Each row of a before or after table is a point. The points were changed in one or more steps. Then noise was added and the rows were shuffled. The steps act on how far a point lies along the listed directions, d1 being the first. What was done? A step turns or swaps two directions, mirrors them in a line or flattens them onto one, adds a multiple of one to another, or multiplies one. Angles are multiples of 10 degrees, from the lower direction toward the higher: turns from -170 to 170, lines from 10 to 170 but not 90. Use the fewest steps. Two steps may share a direction if one is a turn and the other turns, adds or multiplies; they go together, in the order done. Otherwise the lowest direction goes first.
(in the rows, 128 means zero)

Directions:
(1): [107  89 136]
(2): [131 117  84]
(3): [ 88 148 121]
Before (10 x 3):
[[ 80 149 183]
 [107 133 152]
 [ 99 123 145]
 [118 147 123]
 [129 136 124]
 [123 161 188]
 [140 106 166]
 [136 142 179]
 [133 103 100]
 [104 140 137]]
After (10 x 3):
[[119 202 113]
 [150 179  89]
 [112 132 114]
 [160 164 104]
 [122 103 154]
 [124 124 121]
 [114 149 121]
 [166 149 142]
 [125 163 127]
 [115 159 138]]
Steps: turn d1 and d2 by -100 degrees

Directions:
(1): [136 146 128  92 105 172]
(2): [148  93 147 152 140 165]
Before (8 x 6):
[[126  91 126 146 155 107]
 [144  80 141 170 149 172]
 [ 94 172 120 104 121  79]
 [131  96 123 147 139 137]
 [120 114 119 169 139  96]
 [126 111 142 148 120 124]
 [120 129 122 154 143  69]
 [107 127 114 151 129  52]]
After (8 x 6):
[[ 97 170 121 103 121  83]
 [126 121 126 161 147  81]
 [127  84 132 152 157 114]
 [125 107 125 174 141 106]
 [134  93 123 148 139 142]
 [145  79 142 172 150 173]
 [127 108 144 151 122 126]
 [115 116 120 159 132  62]]
Steps: add -0.3 times d1 to d2

Directions:
(1): [104 138 175 124 119  92 123 146  89]
(2): [ 77 103 127 122  98 170 120 141 128]
(3): [149 148 137  96 113 159 176 129 102]
(4): [111 112 167 138 135 122 169  98 165]
(5): [138  83 106 154 105 110 149 110  92]
Before (8 x 9):
[[139 107  69 142 134 133  56 151 143]
 [136 173 138 103 141 135 127 132 103]
 [ 96 130 134 123 134 126 109 144 129]
 [162 143  92 116  98 174 125 149  77]
 [110  95 119 150 136 126 105 104 145]
 [171 129  99 147 135 100 156 118  80]
 [ 71  67 155 158 103 103 129 127 120]
 [135 115 146 115 115 117 179 112 109]]
After (8 x 9):
[[152 116 124 132 109 182 182  97 150]
 [111 104 110 147 131 123  88 119 123]
 [ 94 123 140 127 138 128 121 132 143]
 [167 120 108 154 139 104 178 100 105]
 [ 75  73 143 151  97 100 107 148  94]
 [134  85  97 157 144 141 105 110 201]
 [130 161 155 112 148 140 158 111 137]
 [140 125 133 110 107 115 152 133  82]]
Steps: mirror d1 and d4 in the line at 20 degrees

Directions:
(1): [164 138 111 175  92 159 130 171 119 122 137 127]
(2): [134 169  98 128 161 141  96 131 162 165 137 153]
(3): [147  92 109 151 174 147 146 123 129 146  85 101]
(4): [ 72 126  81 138 102 129 106 130 134 114  93 120]
(5): [101 185 130 143 137 144 180 110 116 129 132 105]
(6): [109 117 139 132 120 118 173 159 143 153 105 183]
Before (8 x 12):
[[ 84 125 152 124  89  89 175 116 101  98 124 142]
 [126  59 152 107 132  86 119  92  80  94 134 107]
 [124  78 169  71 154  87 102  81 127 118 132 127]
 [140  97 187 113 135 113 110 118 115 116 136 120]
 [137 143 108 185 150 180 148 164 132 160 125 144]
 [135 175 135 116 123 136  89 123 124 107 165 109]
 [123 102 119 135 105 141 104 177 124 139 118 150]
 [154 130 141 127  99 154 136 158 136 136 151 149]]
After (8 x 12):
[[107 179 131 127 130 137 147 152 146 142 130 163]
 [131  91 142 152  70 142 107 168 101  96 150 138]
 [111 139 149 136 174 139 129 103 131 143 109 105]
 [137 142 120 140 120 160  97 141 103 120 144  91]
 [158  98  96 134 183 118  98 119 150 161 105 143]
 [113 122 111 140 208 127 165  83 105 153 105 102]
 [ 99 143 148  98 195 117 145  61 131 142 119 101]
 [142 138 112 132 109 164 106 144 137 129 143 122]]
Steps: flatten d1 and d4 onto the line at 10 degrees; mirror d2 and d3 in the line at 130 degrees; turn d5 and d6 by 130 degrees

Directions:
(1): [149 118  91 107 100  95 131 101 162 105 118 127 168 131 155 122 177 100]
(2): [111 106 126 103 109 102 165 151 139 164 131  86 102 170 145 155 142 162]
(3): [198  92 136 147 119 155 126 100 146 148 132 102 155 144 109 140  97 144]
(4): [148 143 112 126  75 183 120 156  94 128 125 108 104 144 117 121 161  95]
(5): [128 149 118 102 154 126 108 115 126 138 108  71 130  76  93 167 150 130]
(6): [116  93 104 170 154 138 100 171 147 151  68 134 134 132 144 140 136 114]
Before (9 x 18):
[[158 134 129 113 113  97 133  73 147  78 157 175 164 101 138  97 123 105]
 [160 107  95 134  76 155 125 121 139 124 110 123 157 152 147 101 141 106]
 [116 145 140 134 126 120 123 118 125 102 143 173 130 103 121 107 128 117]
 [175 115 139 115 113 108 164  94 151 139 159 115 144 144 108 119  90 156]
 [142 177 140  93 130 130 128 113 111 114 146 126 140  93 116 127 119 119]
 [102 145 132 112 123 132 121 141 116 136 127 126 115 125 139 119 152 120]
 [130 127 120 148 146 134 114 151 124 131 103 114 115 125 122 137 127 129]
 [187 109 138 108  83 123 147  98 145 124 156 114 154 153 133 119 147 116]
 [164 109 125 134  88 164 142 148 128 146 143 120 123 161 123 136 116 129]]
After (9 x 18):
[[189 135 164  98  68 156 157 102 106 126 188 104 122 155 107 114 130 125]
 [109 150 126 113 104 154 116 154 105 137 125 120 105 131 135 118 164 108]
 [138 121 103 144 130 133 111 152 132 126  94 112 125 127 131 135 149 113]
 [107 143 149 138 145 113 122 116 128 106 143 178 130 100 121 110 114 128]
 [184 139  97 111  18 200 132 124  95 113 142 103 129 163 126  87 165  87]
 [181 119 107 136  43 213 133 175 100 147 135 101 103 175 115 129 145  98]
 [155 110 162 125 155  89 166  87 158 149 164 126 143 134 105 125  51 186]
 [137 149 177 104 151  76 152  49 139  79 195 186 151  88 120  98  66 150]
 [134 178 151 104 141 147 124 129  96 125 144 126 124  95 108 129 104 126]]
Steps: turn d1 and d6 by -50 degrees; multiply d6 by 1.3; multiply d4 by 3
